Each row of a before or after table is a point. The points were changed in one or more steps. Then noise was added and the rows were shuffled. The steps act on how far a point lies along the listed directions, d1 being the first. What was done? A step turns or swaps two directions, mirrors them in a line or flattens them onto one, adds a multiple of one to another, or multiplies one. Angles are multiples of 10 degrees, from the lower direction toward the higher: turns from -170 to 170, lines from 10 to 170 but not 90. Use the fewest steps. Two steps may share a direction if one is a turn and the other turns, adds or multiplies; they go together, in the order done. Otherwise the lowest direction goes first.
(in the rows, 128 means zero)

Directions:
(1): [116  85]
(2): [171 116]
Before (14 x 2):
[[129 113]
 [122 104]
 [117 120]
 [148 105]
 [109 133]
 [108 105]
 [158  95]
 [148  94]
 [111 104]
 [117 109]
 [130 142]
 [159  94]
 [106 112]
 [139 141]]
After (14 x 2):
[[212  74]
 [128 146]
 [ 88 102]
 [187  75]
 [120  96]
 [213  71]
 [105 104]
 [135 107]
 [ 79 112]
 [105 121]
 [182  89]
 [151 142]
 [ 80 142]
 [ 93 101]]
Steps: multiply d1 by 1.3; multiply d2 by 2.5

Directions:
(1): [160  93 173 138 160 103]
(2): [186 143  83 121 139 110]
(3): [130 178 154 152 104  87]
Before (8 x 6):
[[145 132 101 132 117 144]
 [114 139 128 127 105 139]
 [168  75 150 121 157 109]
 [115  82 136 106 138 152]
 [138 142 110 118 113 144]
 [122 102 141 123 153 152]
 [150 138 127 126 124 119]
 [ 98  51 148 100 162 168]]
After (8 x 6):
[[110 163 102 124  89 143]
 [ 84  76 232 138 149 117]
 [118 131  90 125 106 167]
 [103  97 180 127 129 127]
 [119 107 179 138 151 130]
 [114 149  90 111  99 166]
 [188  22 229 137 197  82]
 [153 120 124 120 134 130]]
Steps: multiply d1 by 2.5; turn d2 and d3 by -60 degrees

Directions:
(1): [135 108  76 145 102 124  75 158 143 158  83]
(2): [ 61 136 177 137 125 112 115 114 106 154  81]
(3): [129 135 133 171  99 101  82 104 111  62 144]
(4): [169 134 118  93 129 145 115  56  98 132  89]
(5): [125  62 162 130 141 157  91  99 166 140 154]
(6): [150 167 154  87 129  84  79 139 138 160 161]
Before (8 x 11):
[[165 141  80 149 117 108 118 140 141 116 155]
 [119 122 127 112 139 134 129 118 103 146 116]
 [101 114 147 146 143 115 151 160 113 153 134]
 [133 163 150 219  58  56  60 115 104  33 132]
 [104 123 116 141 108 106 123 132 128 139  97]
 [118 149 102 122 132 100 101 154 144 186 114]
 [140 192 136  59 101  72  51 156 122 183 165]
 [139  71 139 143 133 154 113 121 170 156 141]]
After (8 x 11):
[[143 142 120  75  94  94  15 152 143 191 154]
 [106 121 111 141 126 109  77 124 142 176 101]
 [103 114 161 152 130 104 117 119  94 130 120]
 [122 103 113 140 110 121 113 102 131 125 102]
 [123 166 104 151 114 106 166 160 110 139  90]
 [124 121 126 110 138 135 124 116 103 140 120]
 [134 110 100 154 127 119 124 160 169 142 162]
 [224 106 102 189  78 111  72 108 155  28 190]]
Steps: turn d1 and d6 by -20 degrees; turn d2 and d4 by 50 degrees; turn d2 and d3 by 50 degrees; multiply d5 by -1

Directions:
(1): [182 166 126 142 115 157 142 101 147 137 203 140  87 111 114 145  92 104
 130  73]
(2): [134 182 152  96 172 125 145 138 100 131 130 102 105  94 165 123 128 186
  55 129]
(3): [105  70 172  99 134 151 109 139 106 120 178 133 151 115 119 178 187 118
  99  89]
(4): [155 114 183 194 113  78 140 158 129 149 118 147  79 144 130 178 145 165
 139 139]
(5): [126 112 134  68 120  75 120  91 136 156  86 148 142 103 139 160  84 153
 155  68]
(6): [ 90 180 164 131  96 111 163 140  91 177 125 109 165 177 117 139 109  76
 106 111]
Before (13 x 20):
[[107  63 133 108 140 145  99 115 134  96 113 134 110  79 150 132 154 162
  153 132]
 [ 89  83 213 189 120 107 130 204 118 181  91 113 154 194 105 159 188  92
  110 146]
 [ 85 183 168 108 121  94 157 150 112 184  32 120 165 177 128  98  87 147
  126 159]
 [184 130  90 185 129 186 103 103 174 104 158 153  79 136 115  91 134 116
  178 151]
 [117 158  95  95 185 151 128 127 126  89  91 117 154 109 168  54 143 134
   96 167]
 [112  97 119 180 107  75 123 145 164 143  60 168 137 159 148 113 143 168
  200 176]
 [ 83 114  93 127 159 201 125 156 134  78 147 104 132 134 118  90 146 142
  132 170]
 [106 111 184 120  85  88 123 121 116 182 137 136 123 129  93 195 117  99
  138  54]
 [171 163  62  76 115 146 130  58 162 128 117 164  93  53 144 107  65 165
  144  66]
 [132  50 106 146 108  79 101 117 166  96  85 167 113 143  88 143 147 136
  184 137]
 [157 183 162 150 148  72 144 158 138 164  85 127  55 120 165 140  82 203
  123 157]
 [144 156  94  95 128 153 127  83 152 123 131 140 141  99 113 101  66 154
  106  78]
 [ 96  97 122  58 128 124 108  90 123 114 100 135 169  82 140 143 128 139
  123  84]]
After (13 x 20):
[[ 88 108 147 120 118 128 125 120 120 127 100 120 128 113 144 122 128 132
  147 130]
 [ 90  79 146 134  95 103 116 124 121 124  89 143 163 133 119 158 154 119
  151 124]
 [ 95 144  77  52 152 122 122  99 125  95  90 114 158 118 114  79 117 130
  100 129]
 [167 185  83 143 136 192 120  88 155 121 155 131 100 131 127  70  98 103
  148 130]
 [ 91 121 168  55 186 152 115 151 113 156 113  91 168 103 142 126 154 132
   49  86]
 [153 139  89 190  78 131 140 117 156 130 101 165  87 130 119 111 118 132
  171 146]
 [146 109 119 187  93 133 127 122 160 124 120 156 127 150  90 123 104 139
  148 130]
 [113 115 156 106 141 107 123 144 140 149  48 146 140 135 130 115 118 186
  145 156]
 [152 182 149 133 166  91 136 162 134 147  91 118  57 106 171 120  95 213
  104 170]
 [103 106 119 148 115 146 134 140 149 119 136 135 120 152 103 140 108 128
  180 125]
 [ 92 165  82  70 160 120 127 112 141 130  73 129 167 108 181  61 114 181
  126 149]
 [150  99 139 183 117  80 129 134 159 128  77 170 120 154 132 130 134 121
  188 144]
 [ 83 126 151  83 140 148 113 133  98 137 150 102 139 102 111 141 152 116
   80  96]]
Steps: flatten d1 and d5 onto the line at 150 degrees; mirror d2 and d4 in the line at 40 degrees; flatten d3 and d6 onto the line at 20 degrees

Directions:
(1): [128  73 114  90 140  76 132 113 117 137 129  76 179 139 117  89  93  94
 137  93 106 147 142  82 181 124 167 115 125  96 109 150 107  93 209 132
 193 152 117 121 133 114 167 102  93  96 122 172]
(2): [167  86 120 137 198 120 180 127 148  84 135  76 136 163 167 136 132 149
  72 137 136 128 188 155 113 118  83 134 172 119 152  99  89  96  70 149
 162 127 146 131 172 146 108  98 122  72 137 100]
(3): [193 145 128 122 117 127 138 137 106 121 155 116 142  81  51 137 150  94
  70 130 133 143 138 125 124 198 159 178 163 140 182 114 133 215 153 152
 152 171 123 137 147 142 112 180 112 109 133 135]
(4): [109 148 146 148 125  76 124 150 146 115  88  85 159 138 192 112  95 111
  93  86 154 199 119 147 106 158  93 124 154 146 142 151 153 172 177  43
 106 133 127 122 114 178 120 115 168 146  99 101]
(5): [108 125  96 130 104 161 129 154  92  66 155 164 181 223 161 125 116  75
 160 116 120 117 121 163 143 169 165 181 127 138  94 128 125 139 125 164
 104 132 146  92 116 172  69 101  90 126 124 133]
(6): [137  89 148 111 109 130 143 138 117 202 137 187 130  83 183  90 160 135
 124  99 109 145 207 207 147 149 144 143 103 128 116 114 126  96 127 133
  92 200  86 120 145 150 157 137 124 130 111  97]
Before (9 x 48):
[[165  73 109 131 174 109 189 139 127  83 145  66 153 194 145 157 124 104
  106 134 133 132 192 140 109 130 125 155 164 105 144 120 100 136  92 167
  181 124 152 126 162 172  74  86 114  72 130 109]
 [200 105 134 116 188 138 150 136 110 112 141 125 138  90 113 133 156 114
   35 135 139 131 174 170 120 182 134 172 173 140 177  97 109 204  88 172
  157 173 122 126 174 148  93 169 108  81 127  90]
 [130 142 149 145 165 133 135 108 163 140 105 101  91 114 131 168 160 164
  111 160 135 114 121  97  86  93  73 114 139 136 146 134 121 123  81  99
  113 112 147 123 126 109 147 125 177 162 129 140]
 [177  66 140  85 149  90 157  87 130 207 145 105  87  38  66 124 154 130
  115 121  93 137 202  99 152 109 162  87 102  83 134 122  91  81 177 161
  196 174 100 155 172  78 182 151 109  94 132 179]
 [160  77 162  95 135  58 141 124 151 184 112  67 132  70 138  90 116 162
   73 110 134 162 189 126 137 118  98  81 143  92 135 132 104  95 157  82
  168 180  96 158 149 129 208 110 121  95 106 124]
 [196  98 128  93 142 134 160 106 105 171 171 153 110  58  57 132 200 160
   92 163  99  99 171 120 145 132 157 141 159 105 170 106 104 132 111 195
  191 170 108 159 174 101 170 188 107  83 132 148]
 [ 96 111 127 111 107 148  97 142 117 143 143 166 154 145 137 112 130 128
  175 107 123 134 125 171 161 134 157 126 100 135  84 122 123  89 156  99
  112 148 106 124 115 133 126 104 104 141  94 139]
 [177  93 139 112 186  63 153 125 127 114 112  10 166 143 104 112 108 102
   56  89 148 184 164  80 149 138 115 125 193 116 180 146  94 141 186 118
  200 140 149 127 146 112 140 110 109  42 126 137]
 [107 144 117 127 105 179 111 144 112 161 149 207 133 128 108 149 140 151
  183 136 114  95 123 157 142 133 144 148 109 139 107  77 140 110  87 162
   90 124 120 125 117 124 107 126 120 160 133 125]]
After (9 x 48):
[[126 101 110 111 169 156 132 128 133 145 141 137 138 133 109 147 129 173
  152 142 108  92 149 126 150 101 116 122 123 113 121  68 107  73  83 170
  150 111 123 139 140 104 119 110 118 114 144 133]
 [177 140 134 104  95 164 136 122  94 190 170 214  96  47  60 149 210 158
  113 164 102 102 148 140 129 154 156 160 143 123 156 111 131 176 103 176
  135 162 103 153 148 116 147 214 123 123 127 134]
 [139  90 127 116 165 116 131 126 134 121 139  92 145 132 110 116 132 147
  115 111 131 149 149 151 147 133 125 121 144 134 124 112 103  94 149  99
  164 146 125 142 144 130 131 105 109 102 107 131]
 [126 188 150 136 109 182  79 133 106 163 125 225  88  57  98 148 157 136
  124 155 136 104  89 160  97 146 147 138 107 169 142 122 163 219  91 131
   69 136 111 130 118 121 112 201 147 180 121  90]
 [152 125 171 110  75  83 117 145 121 192 116 128 136  61 120  87 132 136
   82 101 136 170 167 161 135 172 132 122 132 120 135 142 146 169 180  79
  113 206  84 140 125 154 185 147 122 140  97 122]
 [100 163 131 126  57 129  97 145 106 158 122 150 122 122  69 152 121  86
  197 137 127 131  76  94 122 144 184 134 100 137 120 174 169 206 179 119
  110 116 127 127  89 138 103 144 151 175 122 145]
 [142 191 161 134  75 114  97 159  96 149 117 126 138 106  86 119 130  78
  101  79 158 186  94 125 124 199 152 161 153 166 166 165 168 240 202  90
   88 151 126 116  98 134 105 174 137 134 112 132]
 [200 107 149  98 110 120 156 111 108 187 159 142  98  26  61 136 173 107
   83 117 106 151 201 160 127 180 179 146 120 111 157 115 116 168 175 157
  154 203 102 145 167 126 141 190 119 112 120 156]
 [104 118 133 126 133 139 129 112 140 150 113 137 134 148 146 145 154 133
  158 138 111 107 129 102 128  90 113 123 102 129  99 145 115  93 109 113
  107 132 136  96 114 116 149 106 149 163 124 169]]
Steps: turn d1 and d4 by 20 degrees; turn d1 and d3 by 60 degrees; multiply d2 by -1; flatten d5 and d6 onto the line at 120 degrees

Directions:
(1): [133 109 125 127 203 124 153 190 129 137 133 109 170 114 139 154 156 170
 153  99  99 139 156 142 105 198 155 100  79  99 112 150 141 124 101  95
 147 105 168 141 108  78 117 149 166 154  58 121 123 103 161 116  81 101
 133 125  46 130 135  62  97 170 131 119]
(2): [139 132 130 163 153 133  78 146 105  84 128 134 124 121 148 147 152 148
 109 214 145 129 150 139  32 112 136 129 139 112  93  83 155 129 170  61
  94 111 116 164  96 176 175 147 218 102 126 122 135 115 117 150 177 122
 159 108 155 115 164 110 135 120 162 153]
(3): [146  83 151 140 165  97 124 125  93 146  88 163 136 114 162 160 127 160
 140 127 165 166  84 146 177 119 106 134 115 137 165 100 171 162  75  61
 138 129  71 143  51 138 171 171  61 175 132 147 141 151 172 109 154 112
 106 133 153 102 116 148 149 139 148  76]
(4): [ 96 146  78 141 139 104  92  70 127 119 139 120 165  64 173 111  94 118
 157  81 143 128  79  76 142 103 115 109 124 161 111 104 165 159 159  93
 132 115 131 114 214 149 130 191 169 150  96 161 105  99 123  97 102 136
 108 163 126 126  74  86 143  93 158 158]
(5): [156 125 116 156 131 155 106 116 205 147  76 108 133 130 152 162 131 170
 159 133 130  69 105  72 167 112 125 134  90 161 111  87 127  72  87 110
 129  97 145 120 100 182  84  34 138 117 143 108 130 148 111 108  97 121
 174 111 127 142 136  86 191 123 153  95]
(6): [153  76 171 107 125 216  98 164 136 125  76 173 126  94  90 111 210  97
 114 119  69 136 102 106 146 104 100 145 126 150  75 104 135 161 156 159
 187 127 149 130 116 117 107 141 127 112  87  93 104 153 154 138 173 128
 110 143 117  81  89 114 122  83 150 152]
Before (11 x 64):
[[104 150  91 125 128 142 102 100 168 124 148 116 159  96 135 101 148 117
  144  90  82 108 138  74 139 135 133 109 128 160  99 142 132 144 183 150
  138 142 179  95 201 133  74 128 208 116  77 130 112 109  98 124 102 147
  126 140  93 130  90  58 121 111 136 170]
 [113 117 154  77 140 182 152 204 115 139 172 151 149 130  76  93 169  78
  124  97  61 147 190 163  92 175 150 117 123  99 107 190 111 163 161 208
  162 154 195 126 162  43 101 164 153 138  63 112 117 116 140 147 100 124
   88 127  35 129 100 106  65 127  93 202]
 [144 132 131 152 141 164 122 154 150 118 120 126 115 136 140 136 146 132
  105 176 131 102 131 129  75 135 135 130 138 128 113 103 126  97 115 141
   90 135 137 140  77 173 145  88 120 110 158 124 142 156 103 135 157 129
  191  91 156 135 157 111 159 126 141 117]
 [118 139 109 170 116 102  73  52 113 104 108 156  73 128 163 158  96 131
  106 179 193 116  85 125 150  59  83 159 149 160 138  80 134 136 128  90
   96 154  49 124  97 211 177 120  92 112 204 139 125 169 127 103 168 135
  142 115 224 122 134 175 188  94 140  91]
 [126 125 134 139 137  99 130  94 126 112 126 137 126 123 158 146 109 126
  144 130 154 108 130 110 151 104 106 131 134 152 153  95 141 119 138 104
  111 132 115 128 129 163 138 104 120 142 156 143 134 141 129 121 134 134
  161 126 147 152 123 132 148 115 144 130]
 [140 145 113 151 107 141  78  78 148 123 114 138  94 121 134 124 124 126
  110 174 163 109 119 103 120  72 102 145 165 143 103  65 142 110 168 101
   94 112  97 141 116 210 128  66 146  99 195 145 122 158 105 143 159 160
  176  98 210 116 115 146 168  90 163 145]
 [107 126 135  84 131 164 160 168 112 140 153 108 149  86 104  92 155  74
  144  28  62 144 146 112 143 173 134 119 105 112 111 196 102 165 142 189
  184 128 191 114 237  47  82 164 153 145  65 122 105 110 149 124  97 126
   93 136  62 107  73  82  72 126  98 166]
 [122 191  88 171  89  71  95  52 147 118 159  69 108 163 179 135  35 131
  143 173 193  94 133 127 101 108 124 129 145 161 142 113 109  77 144 102
   45 104  95 126 136 207 133  73 130 112 216 174 158 125  50 136 125 161
  155 102 183 176 160 156 170 121 118 137]
 [104 144 106 122 106 125 119 127 126 100 168 112 133 133 141 101 101  98
  128 120 137 128 163 141 109 151 139 133 157 113 107 133 128 121 152 126
  116 129 149 146 185  91 145 155 170 115 117 136 130 100  99 146 137 147
  121 128 122 126 134 126 108 118 115 144]
 [100 131 146  81  90 181 127 145 127 108 176 138 117 121  81  89 146  68
  102 110  81 121 134 124 104 119 129 141 172 101  99 156 117 156 202 185
  152 146 159 103 208 103 109 149 161 112 132 110 126 132 120 154 161 146
  110 140 115 105  97 117  86 115 100 184]
 [161 131 133  96  78 165 164 121 148 148 109 133 116 147  62 122 147  91
  121 116 102 102 123 134 162 115 116 142 136 142 113 161  72 107 130 200
  143 153 137 113 123 108  65  86  62  87 146  95 111 152 123 135 149 151
  128 114 122 119 127 158 126  87 121 137]]
After (11 x 64):
[[123  78 177  93 147 166 118 175  83 118 139 176 141  97 109 118 174 103
  110 113 101 166  96 142 128 130 109 139 153 100 111 129 166 197 161 110
  173 139 120 125 130  96 148 210 127 159 104 122 129 147 173 138 191 127
   85 143 122  66  88 115  90 127 131 144]
 [160 123 141 117 157 127 162 185  77 117 144 131 136 144  87 151 167 130
  111 173 118 150 173 200  56 162 143 117 128  85 106 162 108 130 146 117
  119 140 124 163  75  85 132 166 139  95 100 107 124 115 154 155 168 128
  136  94  96 106 174 131  83 127 131 147]
 [115 129 128 130 158  96 152 113 129 120 147 114 144 118 154 149 108 134
  155 101 137 107 153 110 144 141 123 115 116 140 147 125 136 109 133 113
  114 128 147 121 151 125 117 106 137 152 126 139 133 124 131 116  92 126
  157 129  95 164 123  99 124 138 133 135]
 [130 110 159 135 118 167  60 125  47  85 111 168 114  68 143 110 167  76
  105 158 129 168 104 120  85  69  96 157 160 133 100  85 156 205 191  88
  139 133  94 158 162 159 186 214 186 123 124 135 124 133 142 148 233 131
  102 123 199  63  87 139 126  69 159 176]
 [ 93 142 103 130 136  79  92  71  76 109 165 160 147  89 161  93 121 107
  128 111 144 176 109 121 133 109 112 115 163 151 149 137 172 215 191  97
  121 169 101 111 179 135 157 234 160 153  94 171 129 109 122 123 157 150
   81 159 152 110  73 118 107 107 141 164]
 [143  85 193 112 110 199  75 154  77 116 103 221 105 126  93 107 180  74
   94 188 121 166 121 160 107  69  96 165 170 141 115 100 156 200 176 148
  147 164  93 151  78 143 173 179 110 127 137 119 135 168 144 158 222 136
   84 121 162  81  97 181 126  76 139 190]
 [131  92 132 123 124 131 107 124 120 126 107 148 142 112 154 120 121 111
  143  95 144 152 104 128 186 128 107 144 136 144 122 101 160 151 103  97
  150 127 115 146 132 101 153 175 106 152 109 139 133 134 142 132 155 136
   98 139 139 101 102 132 136 106 135  99]
 [107 143  95 107 173  89 191 133 133 170 174  97 152 124 124 122 102 145
  146  42 120 146 158 144 155 200 142  94 110  90 139 177 122 118 114 135
  134 117 155 124 156  71  89 113 105 164 113 160 115 112 152 113  43 141
  132 117  74 141  95 101  89 173 108 121]
 [121 138 127 114 135 123 191 151 137 145 157 122 121 151 120 113 111 115
  109 106 120 126 143 162 121 177 144 120 139 114 158 173  95 106  87 190
  107 162 143 122 105 105 127 109  49 142 153 138 146 149 118 122 115 129
  155 105 121 149 145 140 116 154  97 102]
 [133 123 103 148 188  45 155 118 130 170 137  69 164 130 192 174  61 184
  190  70 169 144 120 152 171 195 140  95  72 141 168 155 140 105  58  63
  108  95 116 130  82 112 120 134  66 191 119 182 154 118 133  97  57 122
  114 116  74 161 131  99 126 181 113  80]
 [107 145  73 140 190 109 155 135 175 144 145  82 145 127 148 168 119 171
  162  61 109  89 148 113 154 201 141 110  62 122 116 172 101  86  79 140
  142 122 173 102 150  92  78  83 140 137  88 113  98 123 147  77  16 108
  155 119  41 166 129  49 130 169 106  88]]
Steps: turn d1 and d2 by 170 degrees; turn d5 and d6 by -60 degrees; turn d3 and d5 by 130 degrees; multiply d4 by 1.3
